Every row gives one point. To make a cloud, some directions were put in groups of two or more. Within a group, all points are equally far from the middle, so they leave a hole (a ring in 2 directions, a hollow ball in 3). The other directions are filled evenly. Then the cloud was stretched, turned, moved and blurred a little. How many holes are there, and how many directions does each take, smallest first?

Cloud (15 x 2):
[[ 29  53]
 [ 35   3]
 [-49 -36]
 [ 32  48]
 [-41  77]
 [ 10 -34]
 [ 25 -18]
 [-63 -24]
 [-34 -43]
 [ 17  69]
 [ -7 -43]
 [ 36  36]
 [ 24  62]
 [-68 -18]
 [-74  39]]
Holes: 1 (2)

Cloud (21 x 3):
[[-43 -10  11]
 [ 52 -69  -7]
 [ 49  36 -54]
 [ 89 -17  -2]
 [ 35  25 -69]
 [ -3  -7 -80]
 [-40  19 -28]
 [ 35  -8 -82]
 [ 12  41  29]
 [ 26  44  29]
 [-47 -20 -29]
 [ 31 -33  48]
 [ 48   4 -76]
 [-19 -52 -55]
 [ -8 -33 -75]
 [  7  52   8]
 [ 61  26 -56]
 [-19  -2 -70]
 [ 41 -34 -78]
 [-20  35 -42]
 [-26  -1 -63]]
Holes: 1 (3)

Cloud:
[[-32  79  17  10]
 [ 20  74 -20  49]
 [-16 -44  52  62]
 [-66  -5  48 -27]
 [  1  57  81 -10]
 [ 95  36 -21   9]
 [-38  32  38   0]
 [ 50  24 -47  -8]
 [ 13  41   1 -56]
 [  7 -40  30  27]
 [-53 -59  45 -38]
 [ 22  -9 -40 -26]
 [-14 -49 -61  48]
 [ 38  10  46  13]
 [ -5 -21   2 -16]
 [ 60  13   9  16]
 [-83 -35   2 -32]
 [-79 -33 -26  -8]
 [ 58  42   7  13]
 [ 28 -58 -36  -1]
 [  2  40  58  32]
 [ 25 -27   5 -76]
 [ 28 -75 -83  14]
 [ 47  44  52  -8]
 [-23 -42 -67 -33]
 [-48 -29 -17 -31]
 [ 63 -51 -50  15]]
Holes: 0

Cloud, 48 rows:
[[ 15 -15  51   7 -45   3]
 [ 24  39  54  32  56 -12]
 [-22  56  55  12 -16 -27]
 [ -7  82   8   4   0 -24]
 [ -6   3 -66   7  41 -32]
 [ 18  61 -43  11 -10   0]
 [ 27  30 -23  64  29  -3]
 [ -2 -26 -27  73  16 -26]
 [-64  -1   0  37  38 -30]
 [ 15  33  75 -10   0 -43]
 [ 22 -35  16  62  33 -22]
 [ 19 -40  37   6  41   0]
 [-22 -20 -16 -20  61 -44]
 [-29  53  42   5  34  16]
 [ 13 -12  54  13  34  27]
 [ 44  19   9 -34  34  19]
 [  1 -27 -23 -22 -48 -29]
 [-15 -52  11  10 -31  19]
 [  1 -65   8  15   9  11]
 [-15  43  50  39 -30 -28]
 [-11 -15 -15 -15  70 -31]
 [ 17  68  13  38  15 -56]
 [ 16  31  81  24   1   4]
 [ 11 -32  18   0  62  -8]
 [-42  18  22 -20 -30  -1]
 [-18 -29  31  61  -8 -62]
 [-35  22 -30  -5  44  16]
 [ 10  25  66  -8 -33 -13]
 [ 42 -14  34  54  -8  12]
 [-17  27  58  11 -39 -32]
 [-22  -9 -28  13 -34  32]
 [ 39  18 -26  27  59 -35]
 [-25  13  18  51  33  32]
 [-28  -4 -16  30  48  27]
 [-13 -46 -36  35  40 -11]
 [ 31   4 -35  14  57   9]
 [-21  22  -8   2  54  31]
 [ 61   0 -28   5   3 -50]
 [ 12   9  32  74  24   9]
 [ 28 -15  53  -7 -32 -34]
 [-19   8  21  47  66 -49]
 [ 13  27 -10 -25  63 -53]
 [ 39  38  55 -10 -17 -40]
 [ 36 -54  -1  33  16 -19]
 [ 10  -7   3  22   4 -95]
 [ -5 -42  -7  64  25 -44]
 [ 44  74  -6  -6  -1 -24]
 [ 43  19  56  25  14 -58]]
Holes: 1 (6)

Cloud, 86 rows:
[[ 52  16 -46  56   7   9  39  28]
 [ 10 -59 -39 -12 -13 -44 -29  44]
 [-14 -30  12 -39  50   6  35 -17]
 [ 12  16   0  46 -10 -62  12 -27]
 [ 55 -26  35  26  30 -22  -7  20]
 [ -6  23 -46  19 -30  12  24  15]
 [-60 -34  21 -15  49  29  -1  11]
 [ 21  31  -1  60   4 -24 -51 -11]
 [-38  23  14 -29  51 -36  13 -28]
 [ 34  47  44  32  28  15  20  22]
 [ 40   3 -10 -11 -20   9   3  76]
 [  7 -61 -13 -73 -38 -17  11   0]
 [ 35 -46  34 -15  25  38  58  38]
 [-26  -7  10  57   4  15 -66  11]
 [  5   3  58 -51  36   8   0   0]
 [-47  -9  41   5  67  17  28  23]
 [ 21  50  56  33 -19 -16   5   7]
 [  9   9 -59  -6 -37  -4  18  63]
 [ 49  55  -4 -11 -16 -43 -20  -4]
 [ -1  -1  14   5 -77 -49 -19 -16]
 [ 68  -7 -73  25  37 -17  28   3]
 [ 37 -13 -21 -43  33  -9  71  28]
 [ -7  18  45 -26 -62   4  33  -9]
 [ 13 -44 -22 -11  17 -66 -41 -14]
 [-51 -20  63 -32 -13  43  -6  27]
 [-13  29 -33  -1  45 -45 -49 -24]
 [ 30 -44 -16   9 -14  39 -14  37]
 [ 30  27 -31 -60 -35 -19  17 -30]
 [-15  23  37  -3 -51 -43  23  23]
 [-36  27  72  -3   9   4  39  11]
 [ 40  14  58 -14 -25  14  -3  25]
 [-26  23   4  17 -46   1  52  61]
 [-11  50  60  12 -16  23  44  20]
 [ -8  59 -10 -26 -58 -35 -36  21]
 [ 10 -34  22  44  40 -10  42   0]
 [-15  17  59  16  50  45  21  15]
 [  7   9 -16 -10  18 -34  72  32]
 [-42 -15  -4 -21 -30 -53 -27  53]
 [ 49   7 -60  44 -46 -60   9  35]
 [ 29   7  16  77  31   6  15  22]
 [ 10   9 -18  66 -10 -13 -60  27]
 [ 17 -25  36  18  33 -26  31 -39]
 [-10  28   2 -33  38 -39 -54 -27]
 [ -2  -5 -15 -63 -36 -24  -2  43]
 [ 25 -40  46 -11 -61   6 -24  -6]
 [-28  64  -5  44   1 -30  39  46]
 [  3 -10 -27   4  11 -68  -8  45]
 [-52  45  18   9 -32 -70 -37 -16]
 [  3 -15  33  26  12 -49   6 -37]
 [ -2 -34  -6  13  23 -10  71  21]
 [ 27 -17 -40  50 -53  -3  -8   8]
 [ -5  31  31  35  29  34   4 -19]
 [ -1  95  33  12 -25 -23 -14   6]
 [ -6  53  -5  79  15  -3  21  32]
 [-42 -24  26  56 -40   6 -43  57]
 [-47  40  32 -17 -17 -56 -16 -33]
 [ 66 -20 -38 -21   2 -56 -33 -29]
 [-15 -17 -24  -2 -66 -15   5 -18]
 [-13 -19 -32 -18  42   8  28  54]
 [ -3 -10  73 -24  -8 -19   9   1]
 [ 42  53  28 -16  27  -2   0   0]
 [-23  -7  36   5  18   9  29 -36]
 [  4  65  36  33 -44 -34 -19  10]
 [ 13  -8  26   8   6 -33  66  16]
 [ 45 -19  33  -5  51 -28 -16 -19]
 [ 51 -15   8 -34  25 -29  34  39]
 [  3  36 -41  73  13 -18 -31  37]
 [-12  10  19  11 -21  59   1  38]
 [ -9 -85  -1  14 -29  -1  -6   3]
 [ 44 -55  -8  -2   0 -32 -21  53]
 [  4   2  56  10 -10  -7 -56 -25]
 [ 13  21 -22  17 -63   7  53  59]
 [  9 -11  49  21 -61  -6 -29  35]
 [  5 -63 -10 -12  17  24  10  65]
 [ 17  21  42   1 -63 -33   0 -27]
 [-74 -46  -6   3  25 -11 -31   4]
 [-13  -4 -53 -15  -8  -9  11  70]
 [  4  55 -19 -43 -31   1  19 -14]
 [-69  20  14  45  32 -38 -16 -20]
 [ 15   6 -58  14 -33 -60 -35  35]
 [-35 -21  45  29  -9  37  -2  82]
 [-13  10  31  43  28  24   0 -24]
 [-48  35  -5  21 -42  14 -27  -5]
 [ 34  -6 -46   4 -20 -75  11  38]
 [  5  57  27  74  12 -20 -19  25]
 [ 65 -47 -32  30  50 -25 -19  -2]]
Holes: 2 (3, 4)

Cloud, 88 rows:
[[-39 -12  26   9   2 -39   4 -28  20]
 [-18 -11  54  11 -44 -21  -6  -1  59]
 [ 11 -25  37   3 -44   4  25 -44  -9]
 [ 69  10  62  50  -7  -1  -7  13  48]
 [ -1  38  49  39  52 -16  49   8  22]
 [-36  25  37  -8  -9  36 -10  54   7]
 [ 35 -30  14  14 -57 -21 -38  13  16]
 [ -3  -6  44  16   4  38  13 -28  31]
 [  0 -61  29  28  16 -39 -11  15  44]
 [  6  33  -3 -66  15 -44  15  14  -4]
 [ 57  51  27 -26  22 -12  18  26  34]
 [-58  20  51   4  19  49 -20  32 -37]
 [-24  -4   7  -5 -18  -1  17  20  79]
 [-35   3   1  -4 -33   2   3 -71   1]
 [  0  18  77 -13  10   5  12  -9  59]
 [-25 -27 -25  21 -42 -10   2  22  73]
 [-24   9   2  42 -46 -22   0  55  10]
 [-68  13  11   7  31  38  -2  19  -9]
 [ 14  14  29 -12  21  61 -12  29  -6]
 [ 21  43 -14 -22 -24  -2  19  50  45]
 [-30  75  18  16  36  -6 -10 -51  -2]
 [-10  27 -34 -25  36  -6  -6 -12 -12]
 [-23 -10  -8  65 -54 -11  -4  67  28]
 [-40 -17  -3  26 -34  -9   8   0  28]
 [  1  26  42   4 -17  17 -26  30  17]
 [-17 -34  21 -54   7  -6  20 -30   8]
 [  6 -18  -6  29  12 -16 -26   6 -47]
 [  6 -14 -25  31  17 -30  31 -25  30]
 [ 31   7  80 -21 -25 -18  16 -40 -12]
 [ 15 -22  -3  -8  40 -30 -51   5  30]
 [-44  46  54  26  33  33  69  31  23]
 [  1  39 -19 -29  35  -3 -10 -40  10]
 [-13  15 -10   5  -8  34 -14  30  -3]
 [-24  -2  30  64  18 -80   1  25   9]
 [-18  41  11  41 -13 -36  -2  22  68]
 [-29  10 -13  12  37  12  -7  62  41]
 [ 35 -10  50 -29 -23 -12 -12  26  18]
 [-21 -22  35  58 -32  -7  38  10  25]
 [ 53  18 -13 -18  32  33  59  33  36]
 [-21  22  62  -4   4 -17  -5 -58  43]
 [ 14  26  -2  21 -50  26   8  -9  11]
 [-42 -24  13   8  -2 -60 -37   3 -69]
 [ 64 -10 -10  16  34  10 -23  21  30]
 [ 31  42  24 -10 -73 -23   0 -11  41]
 [ 27  -8 -23  17 -22  26 -10  74  72]
 [  9  15  71  -7   6  37  42   8 -12]
 [ 28  24  -2 -60  26  12  37 -35   3]
 [-19 -37  30  -4  15 -33   7  43  -9]
 [-42 -11  24 -10  11  -5   8  49  33]
 [  8  25  60  50  39 -25  14  32  -4]
 [  3  47  64  50   2   9 -40  11   7]
 [ -6  36  -8  10 -41 -44  32 -14  95]
 [-12  24  -5  -7   3  -2  -5  -6  64]
 [ 24  59   5  31 -11  14  14  -8 -38]
 [ -7  29 -29  -3 -18  -9  50  85  28]
 [-35 -58  21 -15  -5  12  26 -10   7]
 [ 29  75  15  31  15 -36  14  39  21]
 [-51   4  36  17  28  47  16 -18  13]
 [ -5  20 -37 -26 -31   1  42  19  11]
 [-17  52 -17 -14   0  -2   7  22  76]
 [ 23 -22   8  -3 -10   1  19  48  45]
 [-52 -25  25   5 -12  23  20 -10  -1]
 [ -6 -30  26 -21  33  13  17   8 -28]
 [-19  17  17   0  -7  45 -19  47  14]
 [-30  22 -11  27   9   7  -8  11 -24]
 [ 16   3 -12 -40 -22 -13  42  32  58]
 [-14 -18 -15  55  -3  41  -1  11  44]
 [-35 -36  38  -4  13 -14   0  27  88]
 [-19  -1 -24 -28 -21 -10  17   9   1]
 [ 28   4 -43 -41  -4 -14   9 -12 -40]
 [-53  34  17  20  21  64  -9  11 -19]
 [  1 -31  39  -5  23  60   3  36  50]
 [ 28  26  54 -10 -48 -22  -6   2  38]
 [ 18  46   3 -21  14  48   7  31  46]
 [-21  50 -31 -13 -28  16 -17  -2  12]
 [ 11 -11  46  14 -17 -42 -12  24  -3]
 [ 12  29  34  35  -5  -5 -85  30 -18]
 [  7  63  -8 -13   2   9  28  29  31]
 [-57  17   8  29   6  -3  39  35  38]
 [ 12  20   4   3 -29  20  89  25  45]
 [ -8  -4 -11 -11 -50  23 -19  11   8]
 [-13  -7   4 -20  25 -32  32  20   8]
 [ 28  47  -4 -23  -6   2  14   4  89]
 [  9  32 -28  11  52 -77  24  39  21]
 [ 27  33 -28  49  32 -55 -30  52  29]
 [-58  10  41 -14  39 -13  13  -3   1]
 [ 30  57 -39 -14  17 -46  24 -36 -33]
 [ -7   8  -4  48  16  14 -19  31  64]]
Holes: 0
